Every row gives one point. A path goes straight from each point to the next, and from the last back to the first. The post is the endless flat space through its rows: a point in 2 columns, a line in 3, a plane in 4, and so on, so that a path can go around it. How many times does the path go around the post? Going back the other way cancels.
In the rows, zero is written as 128.

Post, one row:
[[129 123]]
Path (21 x 2):
[[178 139]
 [101 175]
 [ 90  96]
 [149  75]
 [162 117]
 [133 166]
 [ 84 147]
 [116 131]
 [127 147]
 [185 107]
 [133 106]
 [ 81 121]
 [100 147]
 [147 132]
 [152 102]
 [159  74]
 [151 123]
 [133 159]
 [105 132]
 [118  85]
 [168  84]]
Times around: 1

Post, 5 rows:
[[116 147 154 124 142 121]
 [129 109 117 105 143 142]
 [122 106 128 150  97  77]
 [133 116  89 132 147 183]
 [127 180 132 121 116 131]]
Path, 28 rows:
[[152 120  93 144 124 118]
 [146 120 104 161  92 132]
 [123 132 137  96 109 119]
 [112 167 128  65 115 123]
 [118 150  82 124  56 140]
 [135 121 110  67 137 172]
 [124 200  66 126 111 203]
 [110 127 101 187 146 140]
 [134  89 111 169 172 117]
 [130 131 124 160 143 159]
 [150 111 138 149 115 119]
 [117 122 142 111 150 166]
 [ 93 154 125 201  99 112]
 [136 124  66 127 140 183]
 [160 193 111 118 125 126]
 [145  76 104 100  96  71]
 [113 182 162 111 191 166]
 [180 157 103  70 104 113]
 [127 105 163 151  84  75]
 [120 154 107 123 133 183]
 [124 187 110 105 107 140]
 [138 169  85 119 114 125]
 [170 203 109 109 122 145]
 [146 134 118 127 119 154]
 [133  85 119  79  97 140]
 [107 141 147 115 127 153]
 [ 88 100 148 112 178 121]
 [114 140 142 106 169  98]]
Times around: 4

Post (10 x 11):
[[168 143 137 138 135 116 137 132 108  91 139]
 [161 105 154 129 113 153 182 121 125 110 123]
 [118 188 121 147 172 136 143 155 138 150 132]
 [152 187  96 171 162 143 122 140 126 169 149]
 [163 176 130 192 147 126 145 115 134 120 110]
 [104 120 147 142 144 153 129 129 126 141 130]
 [105 112 149  92 146 159 150 100  76 163 120]
 [119 123 135 136 136 118 128 143 110 160 103]
 [ 79 113 145 106  62  72 140 125 118 132 111]
 [101 141 142 105 110 148 118 134 115 158  88]]
Path (30 x 11):
[[110 140 132 115 133 113 148  92 133 114 109]
 [134 127 135 128 182 151 129 157 158 154 149]
 [103 129 158 143 148 156  79 106  83 192 111]
 [ 97 165 146 118 129  98 103 119 107 145 151]
 [102 201 120 118 119 111  78 118 128 191  63]
 [148 106 132 120 181 166 151 110  86 143 151]
 [169 134 115 190 143 131 127 148 128 105 113]
 [152 103 162 149 110 189 185 165 157  93 149]
 [ 80 193 157 125 100 131  93 149 137 139  93]
 [172 125 121 122 156 105 163 174 121 124 198]
 [128 164 143 139 163 176  99 137 154 168  56]
 [ 87 144 145  84 135 128 138 156 133  64  81]
 [102 113 123  91 149 126 155 121  75 119 127]
 [168 158 111  73 170 137  95 124  58 135  96]
 [139 108 142  66 117 134 169 108 118 133 168]
 [117 149 149 150 140 158 107  80 100 189 109]
 [139 135 132 139 119 140 183 128  96 153 166]
 [125 165 110 184 125 172 150 145 130 137 124]
 [117 171 140 125 148 133 117 162 148  63 119]
 [118  84 118 135 145 126 132  63  77 174 175]
 [ 94 215 139  75 151  97 104 130 106 129 125]
 [ 98 120 169 119 182 122 149 106  72 123 146]
 [143 164 123 117 187 121 110 140  35 110 171]
 [122 176 126 111 100 125 154 121 105 108  89]
 [157 169 120  84 166 143 160 154 107 112 128]
 [113 148 147  80 216 163 136 105  89 149 161]
 [112 159 129 191 136  98  98 180 175 152 132]
 [122 135 152 149 126 140 137 121  87 148 148]
 [131 142 157 144  88 110 184 121 103 106  73]
 [109 153 162 124 123 152 158 113 119 100  56]]
Times around: 2

Post:
[[ 96 153 144 171 128 116 121  78 128  61 137 128 180 195 150 112 237  92]
 [121 142 127 116 177 131 109  69 164 126 178 137 124  98 167 189 123 147]
 [122 147  62 110 137  97 109  87 120 145 150 165 111 115 111 165 151 175]
 [ 95 141  99 136 145  91 117 119 161  86 128 100 128 162 113  85 164 118]
 [ 91 120  91 150 167 160 141 110 103 108  80 112 172 174 122 141 161  87]
 [152 167 127 149  95 165 143  82 136 122 132 154 128 161 131 157 109 114]
 [120 136 112 145 114 112 125 153  86 119 105 122 104 179 152 149 139 113]
 [115  86 143  97 121 133 114 116 127 111 137 141 130 128 160 147 114 102]
 [113 127 109 101 137 141 129 120 166 179 187 136 105 116 129 167  96 141]
 [ 60  88 127 131 122 145 147 117 118 110  92 140 134 164 171 120 142 124]
 [124 127 133 133  77 134 160 130 128 111  90 138  82 127 148 169 122 107]
 [124 162 159 141 168 129 127 184 119 118 110 125 160 130 112 144 103  86]
 [120 136  89 130 124 145 137 114 115 110 119 161  93 178 129 204 113 119]
 [114 173 122  64 119 105 125 102 118 114 102 136 105 136 110  86 159 108]
 [ 91 161 139 128 126 175  86 134 117 142 117 129 118 111 113 108 166 116]
 [121 166 120 115 103  98 108 147 128 140  52 128 151 108 133 191 123 144]
 [121 150 131 119 114  60  99 152 178 182 130 149 110 102 130 131 107 112]]
Path (27 x 18):
[[175 158 141  70 100 176 109 120 101 117 167  83  87 122 113 110  72 151]
 [152 151  97 105 147  92 168  77 111 110  65 119 149 132 123 127 117 171]
 [143 187 130 152 159 220 124 108 159 143 151 116  96 111 116 121 123  97]
 [111  88 147 124 126 156 116 158 109 163 101 138 155 126 146 174 174 111]
 [122 131 120 137 192 136 109  83 117  76 125 125 179 183 118 166 137 101]
 [151 207 146 119 117 106 147 103 139  77 138 123 131 122  63 122 118  98]
 [125 172 107 127  93  81 126 109 148 119 119 171 129 110 132 204 128 165]
 [ 90 148 101 165 117 149 160 100  98 128  80  96  85 144 169 147 152  82]
 [101 184 123 122  89 145 173 155 138 141 100  77 112 156 148 108 157  58]
 [ 81 133  89 122 120 143 108 117 105  99  55 143 119 148 166 113 162 139]
 [ 79 105 138 105 109  71 141 171 127 129  92 100 132 169 153 126 174  27]
 [136 145 117 163 117 167  98  21 116 113 129 131 143 103 161 126 144  94]
 [ 91 144 106 141  91 136 117 126 158 168 125 174  85 116 141 111 123 118]
 [ 75 160 127 149 138 101 101 185 121 152  74 143 143 143 160 108 132 157]
 [111 104  78 179 175 141 165 111 142 106 140 136 150 170 142 164 100  89]
 [112 170 134 136 104  87 153 132 127 109 107 139 111 170 139 122 133  99]
 [131 133  95 136  98 110  73 105 139 163 144 131  73 114  98 143 122 142]
 [117  90 132 129 131 153 121 136 101 160 127 152  83  94 133 156 143 128]
 [113 127 109 152 122 110  98 177 114 152  89  93 168 140 153 168 162 152]
 [100 155 114 127  97  88 134 124 171 140 137 151 121 207 180 163 131  55]
 [ 77 108 115  85 129 125 141 114  87 136  79 123 101  88 173  79 132  81]
 [122 140 134 135 128 137  99 130 125 114  76  84 174 111 174 123 138 131]
 [116 116 100 179 113 101 128 153 133 196 143 177 102 118 158 180 129 201]
 [146 180 159 115 137  94  98 153 104  99 115 111 123 154  99 100 176 111]
 [140 117  92 172 149 117 114 104 207 132 188 166 140 178 148 191  86 113]
 [119 185 130  89 163 151 124 160  99 110 135 116 135 119  92  98 131 108]
 [ 82 102 127 154  72 117 172 106  97 103  73 151 107 136 163  81 138 135]]
Times around: 1

Post:
[[141 130 101  89 124 159 136 130  69 130 157 131 120 150 127  97  92 189]
 [100 111 161 122  96 113  85 119 104 176 108 113 139 140  81 134 113 164]
 [148 140 144 135  83 121 134  81 124 127 127 134 123 160 124  92 158  86]
 [145 145 110 124 114 110 111 105 162 141  82 146 147 135 137 139  67 150]
 [165 154 151 126  59 104 141 151 158 170 133 136 128 123 103 150 105  99]
 [133 137 144 103 141  87 118 159 135 163 133 106 181 168 103 125 115 146]
 [100  91 158 132 123 147 109 118 125  93 150 133 128 126 125 170 111 130]
 [127 112 157 145 144  95 154  93 112 139 115 115 127 166  70  94 138 122]
 [149 151 121 112 132 140 171 165 105 155 107 118 109  90 184 140 148 108]
 [124 190 114 118 144 103 129 143 150 123 135 144 124 125 142 145  89 143]
 [116 109 117 109  68  87 127  68 119 148 126  75  93 148 143 117 131 132]
 [ 86 106 145 147 109 133  96 103 136 142 156 122 168 124 112 129  75 129]
 [104 111 129  87 100 123 139 104 110 116 122 117 148  93 148 117 128 151]
 [136 145 188 172  95 110 135 156  98 120 100 108  91 156  97  69 140 111]
 [134 143 106 111 148  65 154 127  88 146 130 134  74 123 206  85 113 140]
 [154 139 101 153  86  86  85  72 168 125 155 138 125  96 133 155 100 161]
 [125 144 179 152  73 120 145 109 121 143  94 123  93 121 173  96 103 156]]
Path (28 x 18):
[[136 172 120  91 129  94 123 134  32 104 155 178  88 109 147 100 159 172]
 [104 129 153 148 103 105 107 124 103 125 113 104  87 144 170 112  78 225]
 [100  77 157 177 112 152  98  54 111 101 108  88 125 172 129  97 146 154]
 [181 132 115  78 123  83 165 136  97 165 135  99  97  87 157  62 196 115]
 [109 112 166 129 141 143 102  80  60 110 105 100  77 178 142 107 128 132]
 [140 139 164 149  92  86 141  89  75 144 110 127  94 103 122  48 141 155]
 [ 97  76 122  76  61 141  71 124  88 124 180  69 123 157  19 133 138 132]
 [114 131 138  85  92 127 134 126 167 132 142 125 160 145 152 130 120 143]
 [ 73 123 146 127 170 114 173 114 118 166 107  99 179 141 111 132 135 118]
 [ 73 142 143 144  92 130 103 100 161  82 113 118 157 134 129 158  92 178]
 [144 144 153 145  97  84 156 158 125 149  94 147 119  92  94  74 111 139]
 [130 164  88 137  61  91 119 104 164 119 160 104 122 142 112 127 111 145]
 [163  97  94 154 138 137 184 109  67 105 142  48  96 152 126 132 130 167]
 [148 154 159 144 101 122 164  91 152 123 141 130 119 144  85 154  90 147]
 [110  53 162 135 100 118 113  95  87 184 108 117 143 150 150 103  72 136]
 [114 146 140 139 128  97 122 109 123  93 134 100 142  83 128 119 134 127]
 [140 132 121  94  99 125  84 107 121  81 178 111 106 136 129 125 143  95]
 [ 85 146  94 148 113  95  60  94 128 127 194 133  88 103 175 126  74 181]
 [172 146 159 172  91 121 138 121 142 153  68 187 126 116 206 114 125 161]
 [124 125 179 121  78 146 184 156 110 130 153 148 124 124 116 135 145 140]
 [ 92 107 162 134 112 163 119 121 103 136 131 110 115 105 137 107 145 150]
 [ 98 123 176  74  93  81 103 113 146 133 141  87 167 148 148 100 117  86]
 [146 150 178  90  48  79 129 146 116 165 144 131 106 129 148 152  99 113]
 [ 99 148 137  85  64  79 113 139 122 196 143 119 147 101 104 178 138 137]
 [105 110 136 129 108  93 139 131 107 190  97 142 150 116 146  90 144 131]
 [112  82 113  73  97 155 103  61 155 117 139 109 165 161 125 123 179  95]
 [ 80 169 104  96 100 121 129 125 131 130 108  79 151 118 154 111 162 109]
 [105 133  91 109 115  86  79 126 148 166 115 127 161 146  92 169  67 129]]
Times around: 0

Post:
[[ 80 148  95 104 168 160 137 143 125 113 105 130 146 102 150 154 107 146]
 [189 144 130 134  91  99  79 121  97 187 192 106 157 151 147 150 133 111]
 [103 130 112 138 130 119 152 171 103 121 145 151 171  98 169 143  99 149]
 [141 128 101 132 143 191 146 120 133  95 104  86 113 112  97  82 165  75]
 [136 159 131 118  98  62  91 136 131 154 165 128 126 124 134 144 163 131]
 [109 117 117  83 142 130 131 146 146  76 130 131 161 121 159 148  84 161]
 [102 138 109 126 152 151  99 165 181  94 118 172 144 113 135 130 109 148]
 [106 124 115 107 155 109 146 163 125 115 114 120 116 120 124 144  73 112]
 [103 138 121  88 119 139 134 173 124 133 142 114 143 140 107 116 135 145]
 [147 175 144 171 137  59  91 121 117 155 190 103 135 179 160 121 130 128]
 [114 158 147 103 158 163 147 136 156  88 137 131 149  87 112 118  86 146]
 [166 125 137 135 137 106 100  99 106 160 171 106  97 162 144 150 147 154]
 [193 167 133 147 113  78  94 139  63 155 189 126 130 176 134 158 170 107]
 [137 144 130 101 156 199 144 104 152 113 154 123  73 143 116  87 163  54]
 [ 72 155 105 130  96 144 142 128 151 100 130 133 128 110 102 132  99 144]
 [150 139 135 120 124 188 131 127  95 106  95 102  89 148 162  97 138  79]
 [187 154  98 122 143 161 124 124 115 114 130 100  89 146 154  82 138 107]]
Path (29 x 18):
[[ 90 143  94 129  96 128 163 121 132 164 133 130  84  95  88 154 151 156]
 [146 118 168  61 145 129 139 148 115  98 146  81 106 164 122 158 116 105]
 [173 167 132 123  45  90  78 146 170 120 180 128 153 158 173  89 142 107]
 [193 156 158 130  66  97  76  88 158 118 187 101 141 209 174  88 145 147]
 [125 148 149  89 143  85 104 163 157 124 166 159 137 143 108 120 109 141]
 [167 146 119 117 105 106 119 135 107 122 173 107 152 163 180  91  63 136]
 [148 141  94 122 200 195 104 133 129 155  96 140 121 125 179 137  59 144]
 [136  81 132  72 150 143 143 130 183 153 114  84 129 107  76 144  81  98]
 [130 130 131  99 130 174 123 122 139 133 144 164 116 160 156 111 131 106]
 [ 91 178 137 153 152 183 116 113 129 123 176 163 145 133 136 110 193 137]
 [127 166 161  68 124 104  89 136 153 131 121 117  90  85  93 153 135  93]
 [110 147  80 104 144  76 111 136 110 124 143  87  97 145 126 185  90 123]
 [156  99 110  92 126 150 105 148 142  95 111 104 140  85 112 110 138  88]
 [186 166 129  93  68 119 123  76  79 124 166  75 152 128 183 122 115 127]
 [101 179 122 170 187  75 153 157 131 129 134 146 127 148 128 115 137 162]
 [182 128  94 104 125 152 103 107 166 132 156 135 116 105 118 149 125 197]
 [156 180 155 120 145  99  90 133 181  75 174 162 181 143 150 137  76 141]
 [160 108  86 111 159 175 136 110 114 125 161 115 149 119 101 120 138 160]
 [147 186 119 136 149 114 128 129 108  91 163 127 142 143 100 123 156 111]
 [109 135 132 126 138  90 145 167 124 145 141 128 143 158 116 131  50 160]
 [151 153  98 158 162 120 148 104 106 115 161  69 154 152 122 128 103 149]
 [155 115 123  83  87 172 123 123 183 129 193 114 123  87 138 117 104 116]
 [126 136 112 144 168 190 118  90 163 126 138 120  42 151 105 105 118  56]
 [110 144 119 165 141 139 137 135 111 146  81  62 152  93 147  78 104  36]
 [ 92 104 130 104  97 138 144 149  79 154 118 126 118 156 151 157 138 151]
 [ 81 137  99 119 111 168 158 142 125 141 127 136 118 122 124 145 127  99]
 [180 146 154 177 101 198 100 155 118 117 191 141 132 184 170  94 166 113]
 [120 136 111 172 110  66 102 140 138 118 172 147 102 160 145 163 100 141]
 [119 150 139 140 134 105 115  90 107 136 161 110 151 148 153 195  97 186]]
Times around: 1

Post, 17 rows:
[[104 174  80 163 112 155 124  73 142 145 117 118 137 125 126 116 107 109]
 [ 84 153 149 137 126 144  98 135  79 132 146 124  93 154 123  98 138 128]
 [100 131 137 147 138 105 148 121 139  87 130 121 132 128  95 156 135 138]
 [ 99 129 145 153 159 162 117 109 122 142 120 120  72 138  69 112 143 149]
 [149 161 118 169  97 110  90 126 132  90 121 173 153 131 139 153 115 125]
 [167 104 139 107 112 109 124 111 126 128 140 119 145 121 113 115 145 113]
 [173  92  87 115 184 182 182 162 154 117 114 163 132 120 149 187 132  84]
 [116 117 159 133 138 142 153 117 131 148 135 139 132 129 113 103 136 136]
 [ 78 131 169 136 102  75 162 114 146 146 109 133 112 113 157 103  97  98]
 [166 165 115 130 110 142  97 153 136 125 163 130 109 131  78 156 123 132]
 [169 167 131 183  81  49  88  47  80 142 188 174 159 115 165  70 149 163]
 [111 149 111 104  94 139 113 142 166 175 120 119 109 141 142 144 130 114]
 [132 134 170 155 109  98 155 139 129  92 131 125 128 116 152  83 127 122]
 [127 152  80 161 138 109 111 159 138 106 107 152 111 139  70 165 110 155]
 [140 104 126 166 116 117  83 163 138 130 158 127 123 125 100 131 111 145]
 [124 123 170 122  89 144 122 155 102 123 131 129 102  75 111 102 139 121]
 [160 113 128  86  74 123 107 143 114 133 167 135  80 137  90 133 121 146]]
Path:
[[ 77 109 161 132 160  91 161 114  66 133 124 210 110 145  81 138 122 231]
 [120 134 117 111 166 179 116 104 114 158 169  84 121 122 128 102 187 130]
 [147  73  99 119 112 172  96 110 106 111  86 138 112 112 149 109 191 128]
 [ 90 119 139 101  82 147 152 152 135 163 156 109  91 136  67 139 110 124]
 [ 84 132 112 158 125  94 156 144 182 144  98  94  99 137  55 158  69 130]
 [121  77 123  98 157 188 105 119 126 160 101 138  69 119 103 173 157 150]
 [125 184 126 124 138  96 116 122 175 147 127 136 170 184 100 142  86 111]
 [130 156 120 177 143 123  55 180  91  54 141 127 111 111  89 127 142 124]
 [132 171 135 161 105  70 108 195 112  88 147 147 147 139 122 139 155 134]
 [154 109 125 193 103 114 124 134 134  83 129 128 163  90 117 115 104 120]
 [ 85  64 124 172 150 140 160 149 137  95  87 101 124 112 134 110  69  97]
 [145 141 164 157 123 114 127  66 133 123 149 127 133 135 181  82 147 133]
 [143 126 110 112  75  78  81  97 155 163 146 173 134 158 148 120 107 144]
 [157 176 133 121  99 101 122 162 126 129 162 152  92 116 102 114 127 108]
 [ 96 172  97 190 149 180  83 153 108  80 110 160 147 118 106 144 172 150]
 [127 104 137 126 135  81 133  97 118 164 186 144 126 165 106 122 138 149]
 [107 114 183 118 118 111 165  87  82 138 142 143 101 154 158 107 125  77]
 [127  84 123 102 104  99 183 117 146 101 121 133 115 111  77 163 108 155]
 [185 137 107 131 170 161 151 140 172 130 121 176 128  98 114 150 110 141]
 [ 90 196 148 145  71 104 141  89 120 104 127 151 117 107 163  92 144 141]
 [114 111 140 152 117  87 181 143 157 111 142 168 109  96 125 172 116 104]
 [101 173 160 171 148 141 130 127  95 135 149 140 164 151  97 144 167 125]
 [181 108 114 123  71  56  87 204 105  95 183 111  74  89 118 175  92 121]
 [105  90 168 139 144 149 120  80 174 136 125 103 119 150 121 132 140 167]
 [132 169 102 153 187 200 157  46 140 110 109 210  75 151 104 135 120 158]
 [138 162  99 143  70  84 146  78 130  87 146 153 129 129 170 109 125 111]
 [138 112 209 168 118 136  96 143 125 146 177 107 124 143 115  69 166 143]
 [128 145 149 142  59 100 110  68 130 182  89 158 118  68 142 105 141 135]]
Times around: 5
